Each wall is flat, endless, passes through zero and stands at right angles to its row. A trip goes straight from one point to another. List the walls that it crosses, first one first.
In the rows, zero is written as 128.

Walls:
(1): [ 81 114]
(2): [144 105]
(3): [123  99]
(4): [ 80 128]
Trips:
[152 106] to [ 99 122] => 1, 4, 2
[111 141] to [132 139] => 1, 4
[104 114] to [ 92 131] => none
[162 154] to [107  86] => 2, 3, 1, 4
[130 114] to [163 180] => 1, 3, 2
[ 96 155] to [138 152] => 1, 4
[145 122] to [121 159] => 3, 2, 4
[162  80] to [111  55] => 1, 4
[180 123] to [116  29] => 3, 1, 4
[161 159] to [121  93] => 2, 3, 1, 4
[154 120] to [100 146] => 3, 2, 4, 1

Walls:
(1): [115 204 159 150]
(2): [138 101 156  97]
(3): [112 108 185 132]
(4): [114 124 135 173]
(5): [157 116 151 125]
Trips:
[145 102 110 113] to [115 119 102 119] => 5, 2
[105 172 130 107] to [144  66 129 124] => 2, 3, 1, 5
[112  92 115 126] to [ 94 119 101 126] => 3, 2
[118 134 140 136] to [106 120 181 130] => 2, 5
[181 114 156 103] to [ 80 172 108 113] => 1, 3, 5, 2

Walls:
(1): [104 148 162  99 125 100 156 115 187]
(2): [137 193 178 144 109 157 155 159  85]
(3): [175 111 114 154 146 140 106 138 105]
(4): [173  63 136 160  94 136 171 119 132]
(5): [ 69 149 155 165 151  88 101 141  79]
(6): [176 115 146 175  63 136  93 176 185]
(7): [118 116 143 117 137 144 165 179  90]
(8): [131 161 174 105 180 122 113 124 129]
(9): [128 135 127 136 114 123 165 123 122]
Trips:
[138 112 155 179 113 101 121 176 100] to [ 81 165 107 140 154  78 167 176  89] => 4, 6, 3, 8, 1
[108 174 112 139 139 118 103 121 142] to [101 122 147 149 113 127 175 112 120] => 9, 8, 7, 4
[175 115 141 143 137 147 109 148 126] to [109 130 129 108 178 131  73 129  80] => 5, 4, 6, 2
[ 87 197  79 156 162 148 161 176 115] to [112 178 137 118 160 168 131 117 121] => 1, 9

Walls:
(1): [134 115 145 111 156 118 119 114 123 170  93 152 118 127]
(2): [148 112 135 112 139 149 110 151 159 114 174 178  76  99]
(3): [128  86 120 131 117 149  88 162 106 150 155 139 164  86]
(4): [111 105 167 157 183 129 129 119 123 189 178 131 113  64]
(5): [114  94  95 167 149  82  85 123 138 112 130  89 124  75]
(6): [ 89  97  96 123 101 143 154 153 135  90 180 132 101 132]
(7): [122 124 118 136  70  91 176 164  92 129 144 121  87 130]
(8): [124  91 101 149 139 128  75 158 140 155 185 130 143 184]
Trips:
[110 121 113 143 153 105 153 136 123 155 163 148  90 104] to [ 95 157  90 128 169 168 110 108 198 108 149 141 116 145] => 3, 7, 1, 4
[149 183 124 115 177 103 164 109  91 138 135 157  85  73] to [151 201 104 152  98 165 110 169 121 100 129 109  98 113] => 1, 4, 6
[165 136  67  33 180 125 134 143 109 116 116 119 131 188] to [ 77  99 163 133 167 114 175 154 129  90 110 170 123  95] => 6, 2, 8, 7, 4, 5
[166 129 211 114 140 112 122 126 129 123 113 142 135  93] to [110 133 103 169 114  93 128 100 112  83 107 110  62 167] => 3, 5, 7, 4, 2, 1, 6
[ 99 152  93 111 157  86 131 148  95 104 121 120  91 129] to [ 81 113 129  98 139 173 157  80 116 145 132 146 138 120] => 1, 4, 5, 7, 3
[145 113 108 193 127 151 135 136 104 135 125  90  69 150] to [118 116 139 153  71 123 119 157  99 132 106  97 109 110] => 3, 4, 8

Walls:
(1): [197 178 123 129 144 117 110 119 145 159 138  65  84 127 102 110 142 111
 111 157]
(2): [130  96 112  91 160  93 141 137 140 122 119 162 155 147 116 126 165 176
 182 120]
(3): [156 226 129 154 133 100 111 132 128 103  83 166 115 136 133 123 149 153
 122 118]
(4): [122 124 144 136 138 102 157 126 111 134 109 135 107 147 170 107 126 146
 188 150]
(5): [125 105 121 152 138 136 115 155 116 109 122 157  79  86 139  56 107 113
  73  66]
(6): [155 202 131 112 125 157 154 108 163 110 130 156  96 123 143 117 144 141
 123 134]
(7): [ 73 145 166 178 127 167  84 146 136 137  82  90 194 136 180 150 131  99
  98 134]
(8): [135 101 120 109 120 112 128 138 144 123 165 133  79  98 112 140 104 163
 125 119]
(9): [151 111 153 176 149 126 151 121 153 144 131 144 129 142 135  78 134  67
 168 122]
(10): [116 121 134 169 207  85 131 131 161 113 100 126 111 139 121 125  95 125
 155 133]
(11): [ 70 177  90 127 146 159 118 126 202 128  70 120 147 111 140 103 117 200
 105 117]
Trips:
[123 152  71  96  92 139 147 139 168 130 140 151  94 109  79 125 106  85
 111 173] to [151 146  38 107 108 164  51 145 113  43 155 113  71  87 114  92  87 114
  93 133] => 3
[ 78 108 121  98 174 160 126 131 174  81 124 149 125  55  97  81 124 129
 135 147] to [146 124  88 165 107 143 119 103 185 150 111  48  97  98  92 188 116 107
 109 102] => 9, 2, 1, 7, 6, 5
[171  89 135 112  65 183  74 104 150 127 104 105 155  91 106 121 188  94
 170 191] to [172  77 121 100 171 128  89 108 161 153 146  95 141 106 101 119 128 124
 149 124] => 2, 7, 8, 10

Walls:
(1): [114 170 131 137 173 103 162  99 108  93  94 148 152  87 113 169 124 159
 163 168 156 100 133 144  76 107 193 128 138 101 138 113 184 137  81 189
 135  88 127  99 152 147 163 101 139 103 134 127]
(2): [140 118 135 118 141 144  88 126 109 123 151  64 101 157 177  72 166 117
 154 113 148 157 103 114 140  84 151 146 127 164 143 140 167 149  92 134
 129 144 113 109 100 152  93 137 128 115 181 133]
(3): [118 151 117 150  78 124 123 101 111 122 126 119  48 109 134  91 128 127
 198 123  97 117  97 176 103 138 144  99 132 128 133 147 176 186  85 154
  71 169 136 167 113 143 119  98 105  52 108 155]
(4): [ 93 135 183  93 164 146 138 102 139 128  85 138  99 106 139 157 170 111
 137 154 151 135  94 137 110 127 135 139  40 134 167 118 135 157 127 158
  93 154 152  99  64 156 137 110  89 108 143 124]
(5): [160 134 155  91 186 128 129 167 117 197 158 139 113 148 116  91 150 140
  86 157 129  72 141 130 154 124 149 138  84 120 155 158 143 160  70 138
 128 134  91 191  96 166 119 157  91  37 103 183]
(6): [165 206 110 122 109 143 133 115 145  94 144 158  85 157  94 137 136 189
 125 139 136 153 174 109 137 141 117 133  74 132 137  85 152 130 122  98
 138 135 130 147  76  99 140 155 129 120 107 187]
(7): [101 131  84  77 119 136 129 122 172  71 138 148 154  96 168  99  74 133
 175 134 159 101  80  89 127 113 125  92 109 142 116  98  96  89 127 131
 148 133 150 161 101 110 148 122 141 148 134  81]
Trips:
[130 139 102 170  81 189 168 132 138 102  58 110 185  97 111 132  99 116
 123  93 147 144  52 118 164  87 155 128 128 112 116  86 127 193 161 146
 177  99 143 144 141 159 167 141  99  84 115 131] to [123 105 118  95 110 143 164 151 120 122 109  86 128 135 129  72 121 149
 149 121 101 195 109 197 101 120 142 150 128 115 101 188 162 168 156 110
 147 140 171 141 138 150 125 159 108 146 137 124] => 2, 4, 1, 7
[107 145  93 163 189 108 121 108 163  80 128  98 203 120 134 148 106 124
 103 118  91 169  94 123 137 119 129 130 129 134 139  94 128 164 182 174
  89 171 133 116 126 154  91 155 141 161 102 155] to [148 115  84 105 138 129 153 143 164 150 140 126  96 112 139  57 119  76
 156  40 117 103 111 225  96 114 153 146 103 161 154 105 108 139 158 137
 139 139 160 122  99 172 164 151 119 101 160 114] => 2, 1, 3, 5
